Each row is a point. Each copy is the shape, with its points in the same order, turned, moved and blurred by noise. Some copies are also mirrored. Which?

Shape:
[[-20  18]
 [ 26 -21]
 [ 45  -2]
 [ 24  -4]
 [ 61 -29]
 [-36  63]
 [ 51 -53]]
Copy 1 (7 x 2):
[[ 33 -21]
 [-28 -23]
 [-34   7]
 [-16 -13]
 [-69  -4]
 [ 70  10]
 [-64 -27]]
Copy 1 is: mirrored
Copy 2 (7 x 2):
[[ 19 -28]
 [ 26  35]
 [ 68  27]
 [ 47  10]
 [ 72  49]
 [ 23 -70]
 [ 41  60]]
Copy 2 is: mirrored

Shape:
[[ 26  11   4]
 [ 41   5 -66]
 [ 38  13  20]
 [ 33  -1  18]
 [-23   5  16]
 [ 29 120 -80]
 [  0 -12  23]
 [-61  13 -43]]
Copy 1 (8 x 3):
[[  4   9  25]
 [ 65   5 -20]
 [  8  21  40]
 [  6   4  42]
 [-32 -20  15]
 [ 18  86 -95]
 [-13 -19  42]
 [-24 -44 -51]]
Copy 1 is: only turned
Copy 2:
[[  23  -20  -25]
 [ -24  -30  -85]
 [  38  -28  -16]
 [  40  -18  -27]
 [   6   14    8]
 [ -82 -113  -24]
 [  29   15   -9]
 [ -63   28   -3]]
Copy 2 is: mirrored

Shape, 7 rows:
[[-22  29  21  -8]
 [-32 -29 -11 -37]
 [ 24   3  28 -17]
 [  1 -61 -70  57]
 [-47  33   7 -45]
 [ 59  36 -64  28]
 [ 63   5  20  52]]
Copy 1:
[[-18   5 -12 -34]
 [ 12 -31  31 -58]
 [ 29  20  -8 -18]
 [  7 -21 103  38]
 [-45  -5  -1 -77]
 [ 10  89  65  17]
 [ 33  32   1  47]]
Copy 1 is: mirrored
Copy 2:
[[  3 -24  56  33]
 [-33 -18  -7  23]
 [ 30 -48  19  13]
 [-33  19   5 -93]
 [-12  -6  38  70]
 [ 69  44  29 -43]
 [ 61 -45  53 -53]]
Copy 2 is: mirrored

Shape, 9 rows:
[[-42   5  18 -15  23  44]
 [  2  80  16 -35 -20 -58]
 [-32   1  -9 -29 -12 -66]
 [-36 -25  32  10  81   3]
 [-18 -30  46 -31  58 -61]
 [ 51 -37  -3  14 -49  23]
 [ 39  82 -63 -28 -23 -13]
 [ 45  -7   3 -41  29  40]
 [-15  58 -20 -50 -12   8]]
Copy 1:
[[-38   5  -1  -5  -7  60]
 [ 25   4  44 -59 -77 -23]
 [-37 -18  45 -41 -17 -41]
 [-77  47 -34   0   2  13]
 [-78  14 -36 -42 -26 -44]
 [ 36 -51 -16  44  17 -15]
 [ 84  10  55 -56  -1  -1]
 [ 20 -12 -53 -29  17  30]
 [ 18  -7  41 -56 -20  37]]
Copy 1 is: mirrored
Copy 2 (9 x 6):
[[-47   4 -40 -55 -30  17]
 [ 52  16 -55  40 -89 -10]
 [ 31 -38 -67  32 -14  -3]
 [-88  -1 -46  -2  -4  18]
 [-62 -37 -77  55 -17  33]
 [ 44 -20  40 -31  18  40]
 [101  76 -24  -1 -29 -14]
 [ -6  26 -21 -21 -10  83]
 [ 45  23 -72 -24 -56  15]]
Copy 2 is: mirrored
Copy 3:
[[-53   0  -6 -22  16  13]
 [-47 -42  44  36 -47 -80]
 [ -4 -85  15  -3  -9 -40]
 [-44 -21   1 -12  94  -5]
 [-32 -83  33  26  70 -15]
 [ 51  16 -16  39 -19  21]
 [  5  20  70  -8 -66 -72]
 [-11  23  56  15  15  33]
 [-43 -11  41 -22 -50 -28]]
Copy 3 is: only turned
